Every row gives one point. Each copy is the shape, with its points in the same order, stretched, turned, moved and blurred by noise. Say if it was mirrored as well.
In the rows, zero is written as 128.

Shape (6 x 3):
[[ 58  84  80]
 [145 183 167]
 [189  89 186]
 [145  87 136]
 [117 109 127]
 [167  97 119]]
Copy 1 (6 x 3):
[[ 98 224  75]
 [152 107 194]
 [ 68  82 192]
 [ 79 127 135]
 [105 147 135]
 [103 104 114]]
Copy 1 is: only turned
Copy 2 (6 x 3):
[[110  98  60]
 [149 190 143]
 [105 158 242]
 [109 121 180]
 [113 128 135]
 [142 117 175]]
Copy 2 is: only turned

Shape (9 x 6):
[[131 143  86 104 129 137]
 [127 118  77 136 134 115]
 [118 197 175 183 158 110]
 [161 142 166 180 133 140]
 [117  91  77  96 119 125]
 [140 144 164 131 195 150]
 [171 154 172 160 152  59]
 [ 99  88  75  46  81 141]
 [ 92  93 124 123 143 129]]
Copy 1 (9 x 6):
[[147 154 118  94 115 158]
 [176 157 124 101 127 124]
 [ 31 118 114 122 181 101]
 [106 111 130 152 196 130]
 [191 146 142  81  95 142]
 [ 78 146 142  91 208 149]
 [ 90 144 164 165 149 102]
 [192 124 149  65  34 162]
 [153 115 143  66 129 112]]
Copy 1 is: only turned
Copy 2 (9 x 6):
[[149 153 136 109 182  88]
 [150 138 120 145 163  79]
 [ 86 191 143 116  62  91]
 [136 165 138 113  55 136]
 [147 108 141 145 193 103]
 [110 203 112 143 107 151]
 [ 97 137  78 104  50 108]
 [140  77 177 107 249 119]
 [115 127 158 177 150 135]]
Copy 2 is: mirrored
Copy 3 (9 x 6):
[[177 130 129 143 138 163]
 [150  97 150 124 152 150]
 [109 175  82 139 196 105]
 [146 157 133 142 159  79]
 [155  86 170 130 105 161]
 [119 194 163 153 171 137]
 [ 92 157 119  72 154  98]
 [175  75 154 147  51 179]
 [103 106 172 145 121 144]]
Copy 3 is: only turned
Copy 4 (9 x 6):
[[134  95 132 119 124 113]
 [ 94 103 129 157 125 133]
 [100 232  69 101 149 106]
 [122 165  71 120 178 153]
 [125  74 171 134 104 142]
 [ 96 142  87  43 140 153]
 [ 82 202 118 100 198 132]
 [194  54 217 123  81 132]
 [102 124 156 113  91 173]]
Copy 4 is: only turned

Shape (12 x 8):
[[215  56  94 135  85 176 150 133]
 [206  83 124 117 123 179 154 160]
 [125 129 113 119 150 136 165 117]
 [164  98  68 150 150  63  71 184]
 [197 155 141 152 143 115 158 165]
 [154 133 116 157 138  74  73 147]
 [137 103 103 149 137  42 129 186]
 [217  42 112 117  98 153 151 127]
 [172  85 161 170 105 174 160 175]
 [146 143 113 185 199  93 126 177]
 [134 120 132  88 148 136 137 173]
 [127 124 172  95 211 119 157 108]]
Copy 1 (12 x 8):
[[162 129 118  82  91 186 167 182]
 [159 119 160  99 128 165 172 186]
 [133  96 133 116 149 137 142 114]
 [198 182 156 197 161 207  67 178]
 [173 146 135 129 198 134 173 148]
 [155 199 152 179 164 158 110 141]
 [146 142 123 174 199 192  94 186]
 [149 135 150  60 114 190 150 192]
 [111 111 132 141 126 176 206 184]
 [176 134 161 199 204 203 149 120]
 [138 106 164 144 161 120 108 170]
 [102 110 213 101 199 143 140 115]]
Copy 1 is: mirrored
Copy 2 (12 x 8):
[[234 117 161 198 159  81  82 188]
 [213 130 166 177 163  86 132 190]
 [117 108 135 165 142 112 150 141]
 [124 219 189 207 140 130  67 130]
 [155 166 163 156 131  77 169 108]
 [118 187 175 147 126 119  99 105]
 [ 96 202 183 196  80  98  99 131]
 [212 115 196 199 157  72  88 194]
 [234 131 153 145  88  93 139 178]
 [134 185 173 188 118 145 164  90]
 [119 150 149 153 145 106 150 182]
 [ 92 108 189 145 149 123 196 144]]
Copy 2 is: only turned
Copy 3 (12 x 8):
[[187 181  79 102 136 162  57  46]
 [169 155 104 121 100 172  32  79]
 [142 114 124 174 122 104 100 125]
 [116 189  27  84 126 149 112 192]
 [183 127 111 111  64 137  63 149]
 [126 146  75  66  95 117 118 178]
 [155 117  41 121 131 159 108 208]
 [176 147  56 106 127 159  41  54]
 [195 130 145  88 114 186  61 127]
 [146 155 107 118 108 117  98 240]
 [115 107 107 154 100 168  78 141]
 [115  66 132 172 105  82  57 168]]
Copy 3 is: mirrored
Copy 4 (12 x 8):
[[104 104  60  83  42 154 179 168]
 [ 91  93  94 104  78 139 152 190]
 [122 112 119 116 168 149 147 103]
 [246 131 101 101  83  81  55 139]
 [149 113 165 148 132 152 122 186]
 [225 125 158 107  94  95  93 137]
 [221 153 108 160 131  68  99 134]
 [105 122  68  69  65 125 176 188]
 [117  76 110 158  70 113 210 172]
 [227  92 147 132 171 119 104 145]
 [109 109 120 142 125  97 102 142]
 [122 116 164  85 230  98 142 156]]
Copy 4 is: only turned

Shape (16 x 11):
[[141  94 167 129 165 103 170 115  97 142 120]
 [146  91 138 130 101 114 128 130 106 132 123]
 [138 114 159 127 106 149 100 133 109 144 180]
 [130  87 133 100 226 133 146 157 115 146 125]
 [154 140 140  53 180 103 154 110 119 134 134]
 [139 112 163 101  97 118 153 145 138 149 115]
 [128 105 169 122 187 149 143 142 127 128 161]
 [127  92 164 132  99 106 128 107 133 141 111]
 [ 92 146  44 138 117 103 155  90 100 138 153]
 [151 169 134 121  96 101 153 146  70 145 113]
 [158 137 141 131  96 109 149 142 125 105 123]
 [ 92 100 108 130 122 175 149 119 130  70 127]
 [120  97 118  77 141  99 144 121  94 104 120]
 [116 176 150 139 130 173  94 132 116 125 106]
 [155 100 123 132 201 112 151 120 136 122 109]
 [ 50 114 121 132 107 107 101 151 120  99 238]]
Copy 1 (16 x 11):
[[148  83 177  88 112 163 127 140 142 162 153]
 [117  95 143 126 110 134 157 166 123 133 132]
 [ 96 112 143 157  63 140 104 163 132 146 148]
 [151  52 163 101 150 147  68 129 130 185 129]
 [165 106 196 107 145 113  95 138 135 161 169]
 [100 106 167  99 111 119 134 169 157 125 148]
 [124  84 167 111  94 152  66 122 132 164 134]
 [107  95 174 132  98 135 160 161 154 119 122]
 [113 147 125 156 161 117 177  76 111 179 142]
 [139 156 125  87 121 156 141 173 137 162 165]
 [123 125 137  98  99 116 148 152 111 121 130]
 [ 70 107 160 139 145 149 123 109  82 121 109]
 [127 102 186 120 155 121 143 150  97 163 133]
 [116 148 131 139 119 180  79 152 146 119 104]
 [169  59 154  97 143 129 114 110 116 141 115]
 [ 55 152 159 187  58  94 131 109  92 194  96]]
Copy 1 is: mirrored
Copy 2 (16 x 11):
[[139 129 145 132 160  85 116 141  82 102 155]
 [156 135 120 113 140 128  79 132 142 121 128]
 [185 133  88 110 159 143 137 128 162 145 130]
 [ 78 137 121 135 217  89 150 105  91 114 130]
 [104 202 149 102 144  71 151 125  73 112 145]
 [134 130 140  93 128 150 111 164 128 103 129]
 [132 117 101 122 187 113 177 118 109 105 141]
 [154 136 105 128 123 150  79 160 125 106 153]
 [111 149 125 178  61  24 111 128 152 118 109]
 [146 135 207 118  98  93 115 131 136 154 137]
 [147 143 153 106  92 127 115 113 151  99 132]
 [127  95  64 112  79 107 129  98 131  92 107]
 [112 155 111  92 119  64  91 101 104 119 139]
 [132 132 125 142 103 160 162  92 121 168 146]
 [100 170 129 157 166  96 128  99  85  73 130]
 [132  88  31 110 124  85 157 109 229 118 157]]
Copy 2 is: mirrored
Copy 3 (16 x 11):
[[202 112 167 151 165  71  94 130 112  94 126]
 [146 143 141 159 117 109 113  79 118  67 113]
 [120 106 135 164  92 155  85  89  74 115 127]
 [168   7 161 113 178  81  85 131 133 102  83]
 [166  52 130 127 119  49 121 192  80  96 138]
 [165 143 146 172  89 125 104 157 122  75  94]
 [157  48 172 141 158 136  92 145 103 123 118]
 [156 166 169 158  98 114 105 116 148  93 131]
 [145 118  30 163 146  64 180  59 147 163 152]
 [159 177  80 142 121  64 107 118  61  85  84]
 [130 168 115 148 127 129 136 136 103  62 119]
 [127  88 141 136 140 146 211 102 165 119 116]
 [134  79 138 155 129  41 167 125 125  80 112]
 [117 133 128  59 105 135 105 125 104 145 102]
 [166  73 149  90 183  91 116 127 149  84 139]
 [ 25  78  97 239 120 144 142  94 123 179 131]]
Copy 3 is: only turned

Shape (16 x 12):
[[113 148 135 106 118 126 125 127 109 138  90 154]
 [156 104 143 156 125 138  96 128 143 127  98 136]
 [106 115  98 119 145  95 107  99 153 169 117  98]
 [108 108 122  82 139 114  84  64 124 145 143 119]
 [158 105 152 143 127 129 153 127 124 135 143 131]
 [149  97 157 129 145 104 149 177 139  99 111 150]
 [100 146 108 112 132  88  97  82 156 128 134 157]
 [114 127 143 149 122 106 121 144 110 122 131 110]
 [128 100 179 147 153 163 186 136 167 170 135 114]
 [117 126 111 140 118 144 134 126 138  91 116 128]
 [137 147 177 125 113 156 125 156 183 155 138 127]
 [ 84  92  94 120 137 115  94 120 141 161 142 160]
 [152 121 154 167 110 106 129 130 131 138 125 173]
 [125 148  78 107 171 109  89  95 117 149 139 142]
 [ 81 137 131 120 173 130  71  80 135 153 144 123]
 [146 134 180 128 100 184 150 174 176 167 160 115]]
Copy 1 (16 x 12):
[[102 156 124 172 115 147 112 118 130 121 115 142]
 [118 165 128  97 142 132 114 131 130 142  88 114]
 [134 171 141 160 164 119 155 122 122 161 136  96]
 [115 180 130 144 176 140 150  86 109 147 168 136]
 [127 107 140 112 150 113 122 142 133 123 120 150]
 [104 110  88 110 121  99 139 157 140 147 102 137]
 [139 167  85 168 159 157 139 121 104 155 141 134]
 [147 133 129 136 114 103 138 120 107 149 111 149]
 [135  79 162 113 159 118 159 124 179 104 104  93]
 [113 131 115 130 116 122 107 121  93 133 117  99]
 [148 150 124 117 127 128 167 138 158  72  93 120]
 [129 166 130 130 130 158 146 129 135 180 169 107]
 [147 134 110 120 140 143 104 156 143 144  99 167]
 [107 167 136 158 162 170 158 137  77 159 148 130]
 [136 167 138 143 161 172 182  82 100 161 134 116]
 [152 130 154 100 116 114 165 146 171  50 107 121]]
Copy 1 is: mirrored
Copy 2 (16 x 12):
[[109 125 134 108 127 123 119 138  80 130 123 123]
 [101 139 162 166 121 130 107 135 136 162  91 118]
 [150 134 117 127 135 126 150 148 138  67  47  82]
 [162 137 159 114 143 134 123  84 144  59  59 100]
 [118 137 129 144  85 135 118 138 165 132 141 145]
 [115  82 140 155  96 141 103 189 140 142 162 127]
 [169 123 144 134 161  88 117 130 123  77  82  89]
 [ 97 127 120 133 136 145  98 141 148 109 140  87]
 [ 84 132  88 106  72 145 139 151 190 162 110 203]
 [124 109 104 132 125 134  95 114 118 156 117  99]
 [ 74 135 107 134 150 143  99 157 154 136 110 218]
 [113  92 126 156 140  83 141 106 143  64  88  94]
 [109 139 155 161 112  83 103 151 140 138 150 127]
 [171 127 153 145 161 123 173  99 119  58  86  76]
 [124 136 143 103 185 122 151  86 173  83  46  90]
 [ 52 143  78 145 127 159  95 144 167 155 141 249]]
Copy 2 is: mirrored
Copy 3 (16 x 12):
[[138 129 141 115 125  96 120 147 129  98  86 113]
 [131 123 173 117 104 174 103 148 139 135 125 139]
 [ 93  93 141 145 153 125 115 130 138 155 151  51]
 [ 68 141 151 170 148  79  89 161 129 148 172  87]
 [145 112 152 131  82 127 137 108  95 151 155 139]
 [186  89 134 113 134 157 135 159  88 130 144 176]
 [ 70 104 137 146 163  67 112 159 180 138 121 124]
 [131 108 128 146 134 141 115  91 132 118 136 130]
 [161 117 175  57  84 136 167  58  72 186 161  96]
 [107 124  88 101  99 131 120 133 133 129 135 133]
 [162 147 190  79 126 142 206 107 153 127 150 125]
 [ 59  99 136 151 174 119 133 147  92 140 108  96]
 [128  84 181 138  95 128 135 126 133 127  96 171]
 [ 99 140 120 184 171  99 101 145 153 185  96  96]
 [ 77 153 153 142 188  94  85 103 155 178 125  82]
 [168 165 185  83  97 151 241  65 117 127 164 121]]
Copy 3 is: only turned
Copy 4 (16 x 12):
[[ 95 142 107 143 116 141 173 106 157 153 136 115]
 [128 146 158 126 153 123 147 129 131 154 165  74]
 [117  94 127  49 128 136 175 116 145 107 151  97]
 [158  78 113  77 124 133 202 136 124 107  91  95]
 [113 175 147 139 118 121 138 142 125 114 136 102]
 [122 188 147 152 151 135 172 142 104 132 201 128]
 [129  84 117  79 156  83 198 124 154 114 138 127]
 [ 90 138 103 116 151 144 136 154 135 129 151 105]
 [ 82 158 204 135  80 151 155 144 162  99 156 100]
 [135 105 132 145 152 124 131 104 126 108 139 105]
 [ 93 141 205 123 131 125 167 147 170 145 140 135]
 [138  87 122  75  85 101 175 139 118 149 161 109]
 [ 86 178 131 132 148  85 142 147 138 141 172 102]
 [171  98  94  74 114 120 169 138 160 114 135 108]
 [135  59 122  88 127 140 192 167 181 116 129  88]
 [ 92 154 217 135  84 130 133 142 150 147 125 144]]
Copy 4 is: mirrored

Shape (17 x 12):
[[195  97 151 173 173 171  72 121 148 110 114  95]
 [137 185 146  91 149 131 173 186 160  63 136 140]
 [169 131  82  75 190  79 144 173 119 115 108 133]
 [139 202 133  98 188  79 108  85  60  79 121 195]
 [111 127 121  67 106 138 118  79 100 128 129  96]
 [ 92 184 195 103 163 117 128 161  71 131  85 130]
 [157 159 155 145 108 131  90 110 140 126 139 143]
 [ 93 143 174 145  94 178 142 162 165 148 152 121]
 [ 87 173 137 127 157 148  66 125  72 144  58 117]
 [112 163  96 117 117 137 106 124  52  81  66 199]
 [ 94 129 144 110 151 166 134  81 135 104 108 148]
 [131 121  88  75 105 130 106  87 103  99 131 115]
 [196  94 203 137 152 167  62 130 141  97 105 107]
 [ 86  83 139 144 108 113 120 175 165  57 151  99]
 [147 109 154 133  96  85 179  98  59  90 139 103]
 [179  97 112  92 116  59 164 174 157 141  80 169]
 [188 118 198 134 173 170  82 151 122 144 159 149]]
Copy 1 (17 x 12):
[[131 159 140 115 175 216 149 122  64 138 143 166]
 [178 108 113 101 192 106 138  78 156 109 200 131]
 [144 105 174  77 152  91 109 112 124 143 150 192]
 [157 140 186 113 168 119  48  88 184 145 102 137]
 [109  93 104 138 136 116  60 156 102 102 139 103]
 [ 67 129 159 104 161 122 151  63 175  67 141 158]
 [150 159 120 105 149 150 134 106 105 133 127 114]
 [115 128  99 123 146 116 206 101 109  97 183 101]
 [ 46 179 164 119 159 142 107 101 136  78 149 148]
 [ 84 160 115 146 147  90  63  95 178 163 165 143]
 [115 126 123 139 175 142 111 160 141 115 163  97]
 [131 105  98 135 138 116  38 153  98 139 149 112]
 [115 135 122  95 170 236 141 103  96 134 133 155]
 [198 152  93 135  87 153 146 116 117  94 183 175]
 [157  90  57 152 123  97 101 124 130 108  92 153]
 [133 122 106  58 117  80 164 128 144 160 140 183]
 [ 95  99 165  98 168 190 183  67 104 162 127 136]]
Copy 1 is: only turned
Copy 2 (17 x 12):
[[131 141 137 134 182 215  94 132 114 170 104 157]
 [ 83  96 113  95 161 148 121 130 221 152 121 111]
 [ 71  73 171 134 178 128 140  95 146 127 103 159]
 [ 67 138  76  93 162  77 111 120 167 115  12 217]
 [105 107 106 159 108  99 132 155 118  75  80 142]
 [ 66 131  58 126 143  80 186 148 153 147  76 150]
 [138 149 101 101 137 126 108 113 121 140  77 146]
 [127 134 101  88  99 148 144 159 150 144 158 108]
 [ 69 148  64 156 121 112 153 128 110 161  43 178]
 [103 102  58 116 108 142 150  92 154 138   7 194]
 [ 84 142 116 136 117 159 134 166 155 117  88 165]
 [111  95 118 148 116 122  98 136 120  82  68 158]
 [123 146 112 112 194 193 113 144 102 152  90 126]
 [137  54 145 107 131 151 156 194 176 190 103  94]
 [155  88  86 150 159 101 164 167 158  92  87 160]
 [126  84 189 125 163 157 193  72 133 110  99 117]
 [103 148  84  59 184 142 106 138  86 138 135 147]]
Copy 2 is: only turned
